Each point is reached from the start by the listed moves, each made once or not at all, plus a little noise. Say if it took an odd or an even number of moves. Then give how often each move was made.

Moves:
(1): [39 13 24]
(2): [-20  46   8]
(3): [-20 -15  42]
Start: [  2   0 -77]
Points:
[ 24  59 -58] => even (1, 1, 0)
[-26 -20 -28] => odd (0, 0, 1)
[22 -3 -7] => even (1, 0, 1)

Moves:
(1): [ 38 -25  51  -9  44  30  -8 -37  -7]
(2): [ 11  10  27 -10 -55 -21 -42  32  10]
(3): [ -5  -8  41   8 -24 -40  60 -16  10]
(4): [ 71   4 -26  74 -38   8  22  19   6]
(5): [ 2 11 27 11  1 -1  9 20 -1]
(6): [ -7 -25 -19  34  -8  30 -10   0   7]
Start: [ -9   6 -13 -32  40 -16   1 -20 -12]
Points:
[ -3  22  83 -21 -38 -76  26  16   4] => odd (0, 1, 1, 0, 1, 0)
[ 94 -23  51  42  21 -19  72 -53  -1] => odd (1, 0, 1, 1, 0, 0)
[ 57 -19 -56  77  -8  21  13   0   0] => even (0, 0, 0, 1, 0, 1)

Moves:
(1): [39 -9 -8 -6 -3 29 11 27 11  7]
(2): [  5  40  -7  28  67 -40  54  12  40  -9]
(3): [ -6 -12  18 -33  23   5   6  -8 -35 -17]
(4): [-27 -46  30  26  57  -9 -38  -1   7  15]
(5): [-27   3 -17   1  17  12   0  20 -15  12]
(6): [ 26   3 -35  30 -22  21  20   2   8 -56]
(7): [-11 -43  16  14   4  36  30 -39  19  28]
(8): [ 36   3  11  35 -42   2  22  15 -50   0]
(9): [-39 -15  62  -3   7  24  14  18  41   3]
Start: [-26  -9  28   8 -32 -39 -18 -34  27  10]
Points:
[  4 -18 -12  -3 -19  26  17   7  -5 -47] => even (1, 0, 1, 0, 1, 1, 0, 0, 0)
[-24  39 -34  70  29 -44  57   2  62 -42] => odd (0, 1, 0, 0, 1, 1, 0, 0, 0)
[ -6 -65  62  78 -72  88  78   8  43   3] => even (1, 0, 0, 0, 1, 1, 1, 1, 1)
[-35 -27  44 -27  -9 -35 -11 -42  -9  -7] => odd (0, 0, 1, 0, 0, 0, 0, 0, 0)
[-22   4  87  30  32  -8  92  43  19   7] => even (1, 1, 1, 0, 1, 0, 0, 1, 1)
[ -2 -32  48  32 -46  31  32  17  87 -38] => odd (1, 0, 0, 0, 0, 1, 0, 0, 1)

Moves:
(1): [ -1  85  -4 -19 -54   3   8  12 -12   5  17 -17]
(2): [ 14   3  -9  12   4 -64  49   5  20   6  16   7]
(3): [ 31 -33 -32   7  -1  14 -42   3 -10  79  14 -22]
(4): [-58 -51  43  10 -25  -7  17   6   9 -10  -3  19]
(5): [ 60  50 -37  16  16  33  28  53  -6  -1  -1  48]
(6): [-34   9  -2  -1  44  45   9  18   3 -17  11   3]
(7): [ -3  16  28  30  33  24  24  -4   8 -21  40   0]
(8): [ 23 -45  10 -33   6 -32  -6  12   6   8 -23  -5]
(9): [-35  -4  24  37 -25  40  35  23 -50  20 -32   5]
(10): [ -2 -25 -25  16  24 -24 -17  39 -24  -7  -5  -7]
(11): [ 25  51  51  70   0   8 -43  -7  33 -14 -30 -17]
Start: [  1  -5 -11 -27  28  17  21   8   4 -23  -5 -17]
Points:
[ 23  93  35  49  84 -26  47  88  40 -68  20 -50] => odd (1, 1, 0, 0, 0, 1, 1, 1, 0, 1, 1)
[ 22 -53   0 -60  37 -19  16  22   7 -11 -36 -15] => odd (0, 0, 0, 0, 0, 0, 0, 1, 0, 0, 0)
[ 24  37  -4  67  21   3  15 116 -31  54 -36 -75] => even (1, 1, 1, 0, 0, 1, 0, 1, 1, 1, 1)
[ 47  78  50  -7 -16  -3 -24  25  28 -24 -41 -60] => odd (1, 0, 0, 0, 0, 0, 0, 1, 0, 0, 1)

Moves:
(1): [-22   6   8  12   5  17 -10 -11  -1   6   1 -22   4   2 -11  -1]
(2): [  4  -8 -15  -1  -2   0  -6  -2   5  12   9  -4  -5  -8  13  -5]
(3): [ 22 -12   4 -27  10  -2   9  12  -1  -7  -5  -9   6  -8  19   3]
(4): [  5   7 -20   4  -9  24 -33  -1  -8  16   9  -5  -5  -6   0  16]
(5): [ 11 -24  -2  -2  14  -3  12  16  13   9 -18  -1   6  -5  -3   9]
(6): [  0 -15 -10  -2   9   6 -17   1  -2  -4  -3   3 -10   0  -3   3]
(7): [  6 -25  -2 -30  21  -2  18  31  16   9   8  21 -22 -21  19   7]
(8): [  4  -8   7  -7   1  -3  31   7  17 -23 -16  12   0 -12  21   4]
(9): [  2   1   6  -4  11  -5  13 -19   2  -1  -8   4   0  -8 -11   4]
(10): [ -6 -17 -10  -3   8 -15  11   8 -20   5  -6  11  -5 -11  21  12]
(11): [  9 -24   7  -4  -9   5   2   2  -3  10  12   9  -5  -8   5   3]
(12): [ 11  -7   4  19  16   7 -12   3   6  -2   2  13 -10   6  14  -3]
(13): [  0   5  -3   8   8  11 -11  -5 -15  -4   1   4   7   4  -7 -19]
(14): [  1 -10   1 -17  -1  11  16   7   2  12 -13   4 -16  12  14   2]
Start: [-26 -16  -5  14  -5 -11 -14   4  -6  -4  19  15 -19  -5   7  11]
Points:
[  -6 -113    8   -2   52   16   12   53   41    2    8   55  -55  -46
   49   35] => odd (1, 0, 0, 0, 1, 1, 1, 1, 0, 0, 1, 1, 0, 0)
[-12 -97 -19 -43  23 -17  39  29  -7  43  21  59 -70 -47  66  34] => even (0, 1, 0, 0, 0, 0, 1, 0, 1, 1, 1, 0, 0, 1)
[  -1 -111  -10  -18   67    2   32   26   16    3  -39   25  -46  -36
   82   42] => even (1, 1, 1, 0, 1, 1, 0, 1, 1, 1, 0, 1, 0, 1)
[  -6 -113  -32  -15   14  -10    8   36  -11   40    1   35  -52  -25
   53   32] => even (0, 1, 0, 0, 1, 1, 0, 0, 0, 1, 1, 0, 0, 1)
[   5 -121  -18  -45   38    1   24   39   29   44    6   50  -70  -43
   44   33] => odd (0, 1, 0, 0, 1, 1, 1, 0, 1, 0, 1, 0, 0, 1)
[  12 -114  -24  -39   71   17   35   56   25   29  -20   41  -67  -63
  102   60] => odd (1, 1, 1, 1, 1, 0, 1, 1, 1, 1, 0, 1, 0, 1)
